Each row of a before or after table is a point. One or more steps were done to the points. Then noise was added and the rows were shuffled. The steps act on columns, c1 being the first. Write out the steps. A step turns or swaps two columns, mirrors them in a line or flattens them onto one, adds a multiple of one to another, or multiplies or shifts one. Angles are multiples of 10 degrees, from the lower column toward the higher: turns from -170 to 170, lines from 10 to 170 but not 90. Use the fewest steps. Two steps may share a column if one is a turn and the other turns, adds or multiplies; they go together, in the order done. Otherwise the lowest column goes first.

Before, 14 rows:
[[ 16  17  49]
 [ 23  30 -19]
 [ -2  31  -7]
 [ 31  35  -5]
 [  5  26   2]
 [ 27 -28  31]
 [ -7  -9 -14]
 [  2  14  -2]
 [ 20  21  50]
 [ 24 -30  47]
 [ -3  30  50]
 [ 44 -28  -6]
 [-23  -2 -15]
 [ 24  -2 -11]]
After:
[[-12 -19  24]
 [  2 -47   9]
 [  5  19  22]
 [-12 -23  12]
 [-11  -1 -59]
 [-53 -18 -14]
 [ -6 -11   8]
 [-38 -21 -29]
 [  0  -5 -52]
 [-38 -28 -28]
 [ 13  10   7]
 [  9 -38  17]
 [ 37 -16 -36]
 [ 20 -17  -5]]
Steps: turn c1 and c2 by -130 degrees; turn c1 and c3 by 130 degrees

Before (14 x 8):
[[  9 -20   4   8  27  21 -25 -13]
 [ 15 -37  21 -15  -4 -22  10 -29]
 [-18  22 -13  15  13   4  20  39]
 [ 53  10 -13  -8  -1  28 -25 -38]
 [-19  17  -5 -36   1 -16  33  38]
 [ -2 -44  14 -15 -25  30  35   6]
 [ 28 -39   1  -2  26  28  20  40]
 [ 57  22  38  28  23 -27 -17  34]
 [-17 -46  -6  48  -2  45   9  -2]
 [  3 -16  54 -25 -45  26 -33 -31]
 [  2 -47  11  22  26  28 -38 -38]
 [-26 -14 -13  14 -30 -14  -4 -24]
 [ -2   9  51   6 -50   7 -15 -27]
 [ 60  13 -12  24 -24  -4 -39  32]]
After:
[[  3  48  20  29  25  -2  -2  60]
 [  6  22 -26  21  25   8  -3  -2]
 [-46  25 -27  30  -2  -6  12 -45]
 [ 28  36 -38  28  27  23 -13 -13]
 [ 10  38  10 -23  -5 -16 -19 -10]
 [  2 -23  32 -18   0 -36   5  28]
 [-57  19 -17 -27  23  28 -39  22]
 [ 43  23   8  45  -2  48   6  19]
 [ 30  31  36  31 -25 -16 -13  27]
 [  8  13 -32  26 -45 -26 -54 -25]
 [ -2  -9 -16   7 -49   4 -52 -33]
 [-54  28 -39  -6 -21  23  14  25]
 [ -2 -27  20   5  14  17  14  27]
 [ 30  -6  -6 -13 -31  14  13 -17]]
Steps: add -0.5 times c2 to c8; turn c1 and c2 by 140 degrees; turn c3 and c7 by -90 degrees; swap c4 and c6

Before:
[[  4   3 -14  29  10  12  11  23   3  20   8]
 [ -6 -24   2 -32 -18  19  28 -25 -46   9  -8]
 [-14  26  -9  43 -29  -9   2  14   4  -3  15]
 [ 39  11  17   7 -39 -37 -43   2 -25  -2 -10]
 [-18  11 -12   4  12  -1  -5  41 -16 -14  11]
 [ 12  -6  22  -4   3 -23  -2 -19  -8 -39 -33]
 [  0 -39  -8   3  -5 -14  12 -24 -45  12   9]
 [ 17  28 -13   9 -29 -44 -23   7  23  18   0]
 [ -5  36   2  23 -12 -38 -22   0 -16  24 -16]
 [ 18  10  20  -2  13  14 -32 -24 -16 -40 -35]
 [-26 -33   7 -14   6  19  -8 -26 -17  -5   3]
 [  2  15 -19  32 -29 -25 -31  27   4   0 -34]
 [-17 -35  35  -7   4  18  13   2 -25   2  -6]]
After:
[[ 24   9 -13   9 -10  46 -23  20  36  28  -1]
 [  6  -5  -5   3 -26  12  13 -10 -62  23  12]
 [ 26  17  20   1 -13 -17 -31 -21  -4 -33 -35]
 [ 13   7 -18  34  16  38 -32  20  10   9 -35]
 [  8  39   3  23 -18  31 -23  23  15  32 -14]
 [ -9 -14  34  -7   9 -13  13  -5 -41  13  -6]
 [ 50  25  17   7  -7  53 -43  11 -14   8  -8]
 [ 22   2  22  -3 -27  11  -2   2  -5 -30 -33]
 [-11  19 -14   6  29  -6  -3  33  -4  -6  11]
 [ -1  17 -11  41  15  27   3   6  21   8  12]
 [-13 -13   7 -14  -8 -14  -9 -24 -37   3   0]
 [  4  14   4 -33  -5   2  30 -34 -46  19  -6]
 [ 16   1 -14  32  21 -16  11   8   4  31   8]]
Steps: shift c1 by 10; turn c2 and c9 by 40 degrees; turn c5 and c6 by -120 degrees; turn c5 and c8 by -50 degrees; shift c10 by 10
